Rows are points. Each copy is the shape, with its points in the same order, turned, moved and blurred by noise. Say if it was mirrored as well.

Shape (5 x 2):
[[ 61  12]
 [-35   5]
 [ 21  -8]
 [-17 -34]
 [ -2 -43]]
Copy 1 (5 x 2):
[[ 36 -24]
 [-45  24]
 [  9  11]
 [-11  52]
 [  6  55]]
Copy 1 is: mirrored
Copy 2 (5 x 2):
[[ -7  73]
 [ -5 -22]
 [-28  32]
 [-42  -4]
 [-58   8]]
Copy 2 is: mirrored

Shape (8 x 4):
[[ 54   5 -21   2]
 [-43 -66  23   3]
 [-29 -16 -27 -32]
 [-16  69  20 -36]
 [ 22  19 -11  54]
 [-15 -49 -22 -26]
 [ -7 -15  -8  20]
 [ 25  57 -23   8]]
Copy 1 (8 x 4):
[[-31 -32  28  12]
 [  7  10 -86  10]
 [ -6 -21 -37 -48]
 [ 37  23  42 -51]
 [-56  26  20  14]
 [-10 -33 -58 -21]
 [-26  10 -23  -4]
 [-34   3  54 -28]]
Copy 1 is: mirrored
Copy 2 (8 x 4):
[[ 30  39 -40   2]
 [-50 -39  20 -14]
 [ -3 -27 -11  44]
 [ 80 -10  36  38]
 [ 10  69  15   8]
 [-28 -32 -27  20]
 [-12  16   6  12]
 [ 57  48  -1  36]]
Copy 2 is: mirrored
Copy 3 (8 x 4):
[[ 43 -33 -27   9]
 [-24  22  62 -20]
 [-43 -14   2  15]
 [  0  11 -15 100]
 [ 47  27 -38  -1]
 [-33 -25  21 -14]
 [  5  15  -2  -7]
 [ 30  -2 -58  45]]
Copy 3 is: mirrored
Copy 4 (8 x 4):
[[ -4   0 -46   6]
 [  8 -41  66  45]
 [  3 -22  41 -15]
 [ 73  47   7 -16]
 [-22  45 -29  38]
 [ -6 -39  31   2]
 [-15   3  16  26]
 [  1  46 -30 -12]]
Copy 4 is: only turned

Shape (10 x 6):
[[ 29  -5 -17  47  -1  19]
 [-31  -5 -71  14  14  11]
 [-14  42 -54  -1  13  21]
 [-16 -29  48 -18 -54 -40]
 [ -8 -42  31  -1  19  -3]
 [ 28 -14  -3  40  13 -14]
 [-45 -32  27 -24  36 -53]
 [-28 -22   8  -4  34   6]
 [  8 -16 -42 -45  -5 -23]
 [ 71 -35  -9 -18 -25 -71]]
Copy 1 (10 x 6):
[[  2 -38  16 -11   5  54]
 [ 43   2  -6 -52 -16  31]
 [ 29  41  17 -24   9  32]
 [-53 -14 -33  15 -53 -38]
 [-23 -43 -13 -38  -1 -31]
 [  7 -55   1  12   3  22]
 [  1 -27 -40 -31  -3 -74]
 [  4 -24 -11 -45  11 -17]
 [ 28  10  25 -13 -50 -25]
 [ 24 -53  28  60 -65 -37]]
Copy 1 is: only turned
Copy 2 (10 x 6):
[[-50  -1  36   8 -24 -10]
 [ -7  56  31  12  30 -29]
 [-20  72  10  -8   2  -2]
 [ 54 -54 -11  10 -31  12]
 [ 13 -38  42 -22   8  21]
 [-19  -6  57   9 -32   1]
 [ 74 -11  52  -9  16  40]
 [ 11   0  37 -21  27  24]
 [ 39  24  20 -32 -17 -38]
 [ 45 -22  51 -20 -85 -45]]
Copy 2 is: mirrored
Copy 3 (10 x 6):
[[-21 -15   9  49  22   9]
 [-42 -20  -1  -4  -4 -54]
 [-23 -21 -19   3 -39 -24]
 [-41 100  17  -6  20  27]
 [ -9  33  57  -9  26  20]
 [ -1  17  24  50  19  -6]
 [  3  70  72 -34  -9 -26]
 [-11  14  53 -18  -3  -6]
 [  0  37 -26 -32  15 -25]
 [ 31  77 -26  22  66 -13]]
Copy 3 is: mirrored
Copy 4 (10 x 6):
[[ -8 -24 -29   8 -13 -25]
 [ 35 -54  14 -36  -2  -9]
 [ 45  -1 -23 -47  -2   6]
 [-69  28  71  -6  -8   6]
 [-27  -6  42  22  42 -18]
 [-21 -11   5  11 -11 -53]
 [  3  15  93  -5  38 -35]
 [ 10 -12  35  13  34  -9]
 [-24  -7  22 -73  18 -21]
 [-79  18  31 -55 -14 -77]]
Copy 4 is: mirrored

Shape (13 x 9):
[[-42 -21  18   1  14  37 -41 -30   2]
 [ 24  23 -21   1  -3 -10  31  75 -31]
 [ 49 -17 -15 -43  58  63   7  39   5]
 [-22 -47  39 -22  12 -11   1  -5  13]
 [ 44   7 -73  32   0  14  67  20 -23]
 [  7 -39  44 -34   0  44   6 -19  16]
 [-38 -39  52  16  33  12 -40 -23   2]
 [-38   7  51   3  33   1 -24 -25  51]
 [ 59  30 -42 -14   8 -15  16  -6 -47]
 [  8  46  -3 -11   0  25  65  26 -42]
 [ 37   6 -12  14  -2  27   1  27 -44]
 [-73 -38  44 -23  54   3 -11 -30  -6]
 [ -4   7 -61 -21 -25  14 -17   3 -10]]
Copy 1 (13 x 9):
[[ -1 -42  18 -30  14  10 -36   6 -11]
 [-20  72 -14  -9  18 -43  58  22  26]
 [ 30  74  19   6  36  -8   9  54 -57]
 [ 38  -3  20  -5  17  23  14 -25   4]
 [-29  74 -69  34  -2  -6  39  50  10]
 [ 37   6  46  16   4  38 -10  27  -1]
 [  3 -18  40 -16  21   0 -48 -44 -19]
 [ -4 -48  41 -19  22  18  14 -38 -37]
 [  5  42 -54 -10 -42 -37  39  50 -13]
 [-46  62   2 -24 -16  16  61  47  10]
 [-20  46  -7 -14  -8 -47   5  37  10]
 [ 15 -21  37 -60  14  38 -34 -53 -25]
 [ 18   6 -42 -32  23 -21  15  59  16]]
Copy 1 is: mirrored
Copy 2 (13 x 9):
[[ -8  18 -32  26 -33  48  26 -23 -22]
 [ 17  20   5 -11  81 -36 -33   5 -42]
 [ 40 -42 -33 -49  61  35  10 -23 -23]
 [ -1  28 -47  -9 -18  11  16  27  11]
 [ 55  25  33 -11  74 -42 -10 -60   2]
 [ 23  19 -37 -10  11  53  46  21  18]
 [  8  18 -48  17 -62  27  27  10 -27]
 [ -6 -24 -50  53 -35  13  22  18   2]
 [ 40   1  57 -17  40   5 -49 -16   1]
 [  1   3  48  -5  70 -23  24   4 -19]
 [ 44  26  16  -5  44  13 -12 -12 -45]
 [-38   4 -43 -14 -64  10  42   6  -8]
 [-10  36   5  13  42  33 -38 -50   1]]
Copy 2 is: only turned
Copy 3 (13 x 9):
[[ 10   2 -61 -26  28  17 -15  39  23]
 [ 28 -27  74  27  -8   8  -9  14 -24]
 [ 32  60  60 -39  53  29   9  45 -16]
 [ -2   6 -44 -30  -8  50  21  17 -22]
 [-18 -40  90  35  23 -18  37  57   0]
 [  6  51 -39 -14   2  39  35  48  -6]
 [ 19  -7 -64 -34  21  57   0  16  33]
 [-41  19 -55 -34   8  62 -26  11  27]
 [  2  -7  48  34  55 -19  22 -12 -14]
 [ 11  -9  41  69  39  20 -12  51 -39]
 [ 33   6  46  29  29   2   4  29  14]
 [  6 -21 -80 -40  43  66 -14  21 -18]
 [ -1  -7  13 -10  14 -56   0  25  -9]]
Copy 3 is: only turned
Copy 4 (13 x 9):
[[-21  28   3 -18  17  -4 -39  39 -41]
 [ 29 -12 -66   7 -49  12  53  25  -7]
 [ 50  39   7  11 -11  16  34  87 -40]
 [-23 -28  19  -1  33   0   0  46 -10]
 [ 47  11 -34  42 -82  63   7   7   3]
 [-26  24  30 -17  29  20  17  45 -27]
 [-19 -19  -2  -3  55 -13 -40  26 -43]
 [ -8   8  -9  -1  75 -28 -58  45  14]
 [ 39  27  -3  54 -65 -33  39  -1 -10]
 [-11  48 -64  35 -28  23  49  22   2]
 [ 30  17 -24   0 -28  16  31   2 -45]
 [-73  -6 -13  25  52 -23 -36  67 -35]
 [  2  29 -14 -21 -69 -16 -22  27 -16]]
Copy 4 is: mirrored
